Every row gives one point. The last column is the point's height on a tilted bowl or saddle (a function of degree 2), plus a little noise. Along how many of its main directions does it bend up, bend down or stay straight?
In the rows, zero is written as 128.

Points (11 x 3)
[[160 124 131]
 [ 57 137 206]
 [172 127 143]
 [116 204 111]
 [120 152 117]
 [115 160 118]
 [104 143 128]
 [ 99 169 129]
 [ 60 119 205]
 [143 150 118]
 [162 125 133]]
Directions: 1 up, 0 down, 1 straight

Points (10 x 3)
[[170 101 133]
 [128 113 164]
 [119  98 163]
 [122 140 171]
 [116  76 157]
 [ 79  44 156]
 [100  84 162]
 [110 125 169]
 [169 157 164]
 [102 157 166]]
Directions: 0 up, 1 down, 1 straight

Points (18 x 4)
[[ 98 103 104 143]
 [140  80 101 142]
 [135 156  87 139]
 [ 57  89 132 199]
 [193 123 118 112]
 [ 88 152  99 130]
 [120 145 111 122]
 [207 118 160  97]
 [110 157 135 130]
 [157 149 184 140]
 [187 167 123 159]
 [103  87 137 151]
 [148 125 141 107]
 [167 129  87 132]
 [167 137 166 117]
 [137 119 118 113]
 [ 55  78 113 218]
 [ 83  75 132 188]]
Directions: 2 up, 0 down, 1 straight

Points (17 x 4)
[[ 89 202 123  60]
 [142 155  90 132]
 [132 186 138  98]
 [106 138  68 147]
 [158 170 146 110]
 [173 124 161 119]
 [106 103 104 132]
 [108 163  93 134]
 [187 149  89  86]
 [152 104 140 123]
 [ 98 119 104 135]
 [161  86 120  99]
 [191 112 125  87]
 [ 98 185 168  48]
 [131 130 125 136]
 [134  68 164 101]
 [116  55 112  84]]
Directions: 0 up, 2 down, 1 straight

Points (25 x 5)
[[139 105 111 192 176]
 [110 114 174 117 134]
 [ 63 148 142 145 154]
 [118 102 169 154 154]
 [ 85 181 171 124 139]
 [126 134 130  79 151]
 [182 185 152 160 156]
 [120 105 145  72 144]
 [194 164 111 104 195]
 [128  78 120  81 142]
 [163  65 110 158 193]
 [ 92  94 135 114 144]
 [166  87 140  78 160]
 [149 132 163 142 140]
 [138 105  75 152 146]
 [123  94 112 128 142]
 [167 161  97 130 152]
 [ 87 143  75 198 153]
 [ 90 145  66 128 146]
 [118 122 152 130 132]
 [128 194 142  86 175]
 [193  82  84 175 216]
 [ 85 128 116 102 148]
 [ 60 148 144 126 159]
 [108 163 140 137 129]]
Directions: 2 up, 0 down, 2 straight

Points (23 x 5)
[[185 160 174 175 237]
 [156 101 120 132 132]
 [134 131 118 174 140]
 [160 115 114 141 131]
 [179 186 122 122 160]
 [125  81  98  94 153]
 [144  89 119  80 155]
 [114  85 175 141 149]
 [138 166 145 138 149]
 [129 105 154  87 140]
 [ 61 172 212 122 197]
 [130 116 146  98 135]
 [123 128 169  86 140]
 [193 109 127 162 157]
 [124  44 138 131 143]
 [101 155 135  88 127]
 [109 168 145 154 157]
 [144 111 147 126 138]
 [158 135 162  79 156]
 [167 143  56 172 113]
 [101 152 126  52 140]
 [157 159 170 101 163]
 [118 188 178 128 175]]
Directions: 2 up, 0 down, 2 straight

Points (23 x 5)
[[106 140 141 169 146]
 [112 159 116  59 164]
 [148 111  91 156 139]
 [139 142 193 155 155]
 [121 125 124  90 138]
 [ 96 110 101 137 133]
 [131 111 116 164 138]
 [ 91  95 108 115 142]
 [114 144  92 123 121]
 [144  86 157 132 145]
 [130 168  72 147 130]
 [ 54 138 135 141 172]
 [108 100 169 110 155]
 [131 104 158 144 139]
 [165  73 147  93 165]
 [190 139  95 202 205]
 [ 94 157 142 141 150]
 [156 126  61 164 146]
 [161  88 104 116 145]
 [186 186 117 182 206]
 [ 70 117 144 124 163]
 [176 128 111  41 188]
 [ 73 145  88 192 165]]
Directions: 3 up, 0 down, 1 straight

Points (40 x 7)
[[ 70 152 158 128 128 112 161]
 [150 141 126  93 105 162 134]
 [118 150  97 105 186  78 163]
 [119  68 170  96 128  82 187]
 [ 92 162  97 172 101 160 139]
 [116 114 128 189 162 157 138]
 [ 97 152  88 107  80 111 150]
 [ 80 118 120 152 114  96 138]
 [103 126 132 228 161 144 164]
 [131 126 107 140 145 100 119]
 [130 106 102  73  84 136 157]
 [ 93 144  84 142 119 121 126]
 [148 116 105 169 113 140 111]
 [116 105  97 155 129 149 119]
 [ 92 130 137  89  74 106 171]
 [ 90 127 149  83 201 136 185]
 [121  83 158 119  91 104 155]
 [100 129  83 102  71 172 160]
 [183  67 101 125 118 114 141]
 [193 100  93 143 152 125 129]
 [139 120 182 128 156  27 211]
 [ 62 192 160 126 144 169 195]
 [ 93  88 177  85  78 131 199]
 [144 152 160 192 140 210 170]
 [ 92 141 112 169 119 160 132]
 [150 160 152  92  82 136 154]
 [ 68 114 114 139 137 181 159]
 [106 145 103 162 134  50 150]
 [153 146  99 158 117 151 112]
 [133 176 133  85  90  88 171]
 [ 58 138  89 135 132 168 159]
 [142 124 188 184 143 121 155]
 [146 139 140 196 167 148 138]
 [ 96 131 155 207 153 139 159]
 [ 61 125 157 173 127 104 165]
 [149  69 124 142  96 130 133]
 [129 161 137 126 172 190 148]
 [146 130  76 168 126 101 119]
 [133  97 130 100  89 101 147]
 [108  79 116 111  60  68 184]]
Directions: 6 up, 0 down, 0 straight

Points (43 x 7)
[[124 108 144 108 146 133 127]
 [181 169 153 136 113  91 161]
 [112 123 189 120 109 148 141]
 [115 103 100 103 149 172 141]
 [161 138 147 147 142 141 134]
 [160 134 135  94 123 132 128]
 [ 84 114 139 201 155 111 171]
 [152 113 110 125 152  77 158]
 [111 137 150 146 159 128 129]
 [160  68 113 123 117 133 139]
 [127  75 102 182 124 155 162]
 [ 97 141 102 103  83 107 158]
 [162  83  30 163 145  91 215]
 [154 164 173 129 137 106 139]
 [148  61  90 166 170  83 208]
 [191 154  79 176  85  91 198]
 [144  98  65 163 144 149 162]
 [ 82 225 105 124 144 132 166]
 [151  94 199 107 136  87 159]
 [127 157 130  97  83  93 153]
 [137 147  94 109  89 168 147]
 [152  81 172  52 101  92 169]
 [ 87 156 128  96 123 147 154]
 [109 247 142 114 140 134 162]
 [121 117 127 137 164 101 142]
 [129 138 173 128 108 116 144]
 [133 103 140 117  99  93 149]
 [114 159 126 159  48 101 192]
 [169 205 109  77 172  67 133]
 [116 139 132 131 126 149 134]
 [138 193 193 117 187 153 126]
 [131 112 134  45 135 136 149]
 [147 116 173 182 134 169 151]
 [147 136 155 115 188 156 118]
 [ 87 155 129 115 142 166 150]
 [ 91 133 126 109 182 101 153]
 [ 17 142 185 133 137 138 196]
 [ 71 132  79 150 147 149 175]
 [105 139 108 122  73 109 158]
 [119  52 133 103 171 128 153]
 [180 134 115 118 131 134 131]
 [168 162  85 164 179 143 146]
 [111 128 168  51 131 140 157]]
Directions: 4 up, 0 down, 2 straight

Points (42 x 7)
[[169 182  98 143 152  95 145]
 [185 125 149 119 155  83 121]
 [126  83 152 163 132 142 132]
 [107 151  78  89 125 136 109]
 [120 113 164 146 145 123 137]
 [138 211 225 182 108 104 249]
 [140 167 142 126 111  90 143]
 [ 87 178 122 190 137 105 151]
 [199 181 132 136 152 142 163]
 [151 133 111  62 224 124 108]
 [147 149 129 106 126 147 116]
 [103 105 197 142 108 102 130]
 [199 146 205 143 126  65 155]
 [148  91 142 125 180  98 129]
 [ 95 156  42 108 128 135  95]
 [136 101 117 131 140 114 124]
 [154 119 112 124 121  51 100]
 [147 187  73 110 132 193  87]
 [140 138 169 174 170  97 190]
 [168 147 179 142 166 139 165]
 [137 163 173 125  96 195 105]
 [104 115 120 113 130 133 114]
 [132  72 220 155 159 157 110]
 [162 133  99  54 112 135  92]
 [119 146  76  98 144 132 113]
 [113  96 156 159 170 144 146]
 [104 158 132  96 193 109 139]
 [204  84  91 120  64 148  57]
 [101 151 173 140 197  89 170]
 [ 97 122  96 132 107 134 105]
 [126 103  99  71  81 165  91]
 [ 91 137 106 117 124 149 106]
 [114  82 105  92 169 115 116]
 [123  56 106 154 143  97 140]
 [ 81 101  55 119 143 104 128]
 [ 70 195 177 131 113 121 161]
 [154 152 102 158 148 143 143]
 [115 125 130 106 116 105 119]
 [164 135 121  86 147 129 108]
 [128 156 137 119 118 124 129]
 [128 146 165 130 162  57 158]
 [180  89 132 154 131 119 130]]
Directions: 2 up, 2 down, 2 straight
